Each row is a point. Examples show where two turns around zero, p and q, send a point. Write where each new point lands after one turn and then the other. Backwards means that the second turn is done in reverse. Each puzzle has new turns, and all numbers are rounded.
In the rows, zero is written as 128.

Turn p:
[130  74 128] => [114 146  79]
[101 104 118] => [122 163 118]
[125 167 150] => [118 107 166]
[120 128 121] => [132 138 131]
[164 168 124] => [154  85 147]
Turn q:
[130 151 108] => [113 111 108]
[121 106 114] => [149 113 137]
[140 161 154] => [ 96 155 116]
[160  89 103] => [181 124 109]
[ 89 132 161] => [102 136 171]
Where do these land?
p, then q backwards: [156 107  73] => [180  96 104]
q, then p backwards: [138 115 143] => [114 128 111]
p, then q: [105 129 141] => [106 129 142]
p, then q: [114 162 154] => [122 153 165]

Turn p:
[161 167 139 141] => [136 119  81 152]
[161 122 155 153] => [132 120  86 103]
[ 97 106 133 139] => [146 136 154 104]
[124  96 125 111] => [105 133 148 108]
[137 137 149 122] => [126 144 108 129]
[ 97  95  66 109] => [106 102 200 131]
[119 175 129 122] => [146 140 119 170]
Turn q:
[ 92 145 123 147] => [104  95 124 111]
[129 180 158 134] => [ 80 122 157 151]
[148  88  94  99] => [190 139 119 128]
[118 164 161 104] => [ 98 116 134 172]
[147  98 133 123] => [146 156 114 128]
[138 140 120 140] => [125 130 147 118]
[125  82 106 149] => [154 139 103  88]
Where do these land?
p, then q: [105 123 161 115] => [114 117 159 151]
p, then q: [153 126  78 167] => [160 160  81 107]
q, then p backwards: [100 109 177 110] => [174 163 141 109]
p, then q: [108 112  98 111] => [ 98 139 102 140]
q, then p backwards: [126 145  91 134] => [112 107 107 151]
q, then p: [149 152 128 147] => [140 162 121 128]
p, then q: [156 129 164 112] => [141  86 147 123]

Turn p:
[ 40 122 107 118  86 150] => [ 97 131 186  76 187 127]
[136 128 104 143 155 127] => [158 134 134 152 133 121]
[125 112 155 107 155  78] => [ 85 129 132 176 107 129]
[161 135 170 155 144 119] => [128 126  76 154 119 150]
[127 123 135 115 123 161] => [126 116 116 106 137 106]
[142 113 121 134 109 128] => [132 151 123 114 117 126]
[165 163 104 124 125 133] => [170 109 129 119  97 136]
Turn q:
[125  99 111 102 109 155] => [122  84 109 114 130 148]
[161 135 138 173 135 174] => [ 84 109 174 152 128 107]
[133 141 168 111 128 127] => [148 132 131 162 148 136]
[107 118 107 122 108 141] => [126 111 127 102 119 151]
[136 118 139 198 134 119] => [105 146 159 148  78 103]
[125 119  92  81 110  79] => [137 149  61  97 134 147]
[109 159 113 131 131  89] => [140 177 126 104 129 131]
[128 136 156 106 169 139] => [160 118 137 144 158 101]
Where do these land?
q, then p backwards: [110 136  66 103 142 149] => [107 139 136 119  83 180]
p, then q: [119 121 107 113 124 103] => [140 137 144 153 126 146]
p, then q: [115 142 129 138 108 131] => [137 107 130 128 146 124]
p, then q: [112 157 131  88 118 137] => [156  99 104 142 110 139]
q, then p: [126 137 171 158 153  83] => [149 125 111 127 107 193]
q, then p: [198  89 136 166 124 158] => [ 96 185 156 134 181 158]
p, then q: [115 113 157 130 127 135] => [145 131 133  98 124 120]

Turn p:
[101 145 133 103 120 117] => [116 111 134  91 131 133]
[133 150 104  98 119 132] => [125  89 149 127 122 134]
[115 102 101 142 175 152] => [122 146 135 146 103  71]
[147 164 128 161  84 153] => [159 142 170 143 140 172]
[146 143 113 144 125  87] => [136 113 124 142 175 125]
[ 95 108 163  98 101 118] => [ 91 135 106  87 119 157]
[154 112 168 177 162 155] => [175 182 100 150 111 117]
[134 100 113 102 138 110] => [ 99 107 106 140 124 114]
Turn q:
[122 117  84 146 110 128] => [144 148 104 115 113  95]
[161 152  99 138 118 109] => [155 131 141 124 152  88]
[139 133 152 145 104 187] => [126  80  79 132 142 139]
[143 135 155 179 133 143] => [157  97 115  97 145 153]
[117 147  99 120 143 128] => [115 126 143 116 114  99]
[107 107 164  90 148  95] => [105 155 163 153 116 171]
[116 147 110 126 102 126] => [141 121 124 144 110 102]
[119  85 160  80 166 108] => [ 80 168 154 142 131 176]
Where do these land?
p, then q: [119 138  84 133 153 108] => [140 159 158 117 125 160]
q, then p backwards: [127 162 112 102 167 121] => [ 90 134  83 121 125 136]
p, then q: [148 115 128 146 151 134] => [158 130 135 115 138 113]
q, then p: [130 129 160 158  97 125] => [138 131 130 177 109 130]
q, then p backwards: [ 68  89 144  64 124 120] => [138  56 121 126  90 180]
p, then q: [134 131 145 144  96 164] => [130  80 109 138 140 127]
p, then q: [170 132 123 148 108 125] => [135 110 110  88 146 133]

Turn p:
[119  96  93 157 132 122 138 102] => [105 117 142 117 159  98 149 154]
[138 132 149 148 159 123 128 147] => [104 133 132 140 129 134  90 121]
[126 159 115 102 128 148 166 120] => [155 153  99 108 129 103 130 106]
[142 113 137 141  96  89  80 166] => [133  81 150 152 136 187 123 137]
[147 143 165  96  94 140 159 158] => [153 153 116 137 126 162 137  69]
[167 163 156 106  93 171 142 125] => [165 190 108 129 124 163 138 110]
[101 154 103 166 155 104 126  97] => [126 115 151  90 135  90  95 160]
[ 93  86 152 138 135 113  90 132] => [ 88  93 160 139  95 138 140 138]
[119 129 112 101 137 174 138 142] => [120 140  76 120 114 121 144 120]
[129 106  97 126 151  96 112  91] => [132 104 146 148 135  85 133 166]
Turn q:
[128 157 131 133 147 160 132 128] => [125 125 120 109 109 123 165 137]
[117 145  96  91 160 147 130 101] => [146 162 136  79 125 104 145 116]
[149 138 134 141  63  78 136 158] => [135 109 155 196 126 170 113 101]
[ 85 133 131 119 168 138 105 125] => [117 154 120  80 121 138 123 158]
[122 117 119  91 146 160 105 157] => [153 142 127 102 164 135 150 160]
[153 114  97 185  82  95 155 133] => [150 113 109 201  99 124  98  99]
[126 114 142 131  79 132 120 122] => [122 106 111 141 151 153 119 101]
[138 127 143 113 172 138  95 109] => [ 94 156 129 105 147 105 143 149]
[133 106 159 148 135 104 174 119] => [111  85 144 138 110 102  94 131]
Where do these land?
q, then p: [153 153 106 179  87 132 144 148] => [113 151 146 102 189 140 152 151]
p, then q: [180 105  92 117 158 152 104 103] => [159 141 125 169  76 142 128 168]
q, then p backwards: [115 101 124 157 100 116 121 157] => [163 142 123 120 138 120  97 159]
p, then q: [136 136 137 130 135 153  94 113] => [147 119 124 142 124 161 151 131]
p, then q: [ 98 108 140 156 129 141 150 122] => [121 120 149  87 123 145 111 120]
q, then p: [111 157 146 107  70 127 156 157] => [ 93 186 128 148 124 132 171 132]
p, then q: [111 133 129  93 134 111 109  90] => [125 104 146 176 138 137 117 114]
p, then q backwards: [130 110 179 117 178 113 137 102] => [163 142 120 148 146  68 143 104]
p, then q: [118 150  99  96 161 108 139 160] => [134 172 111 153 152 109  96 114]
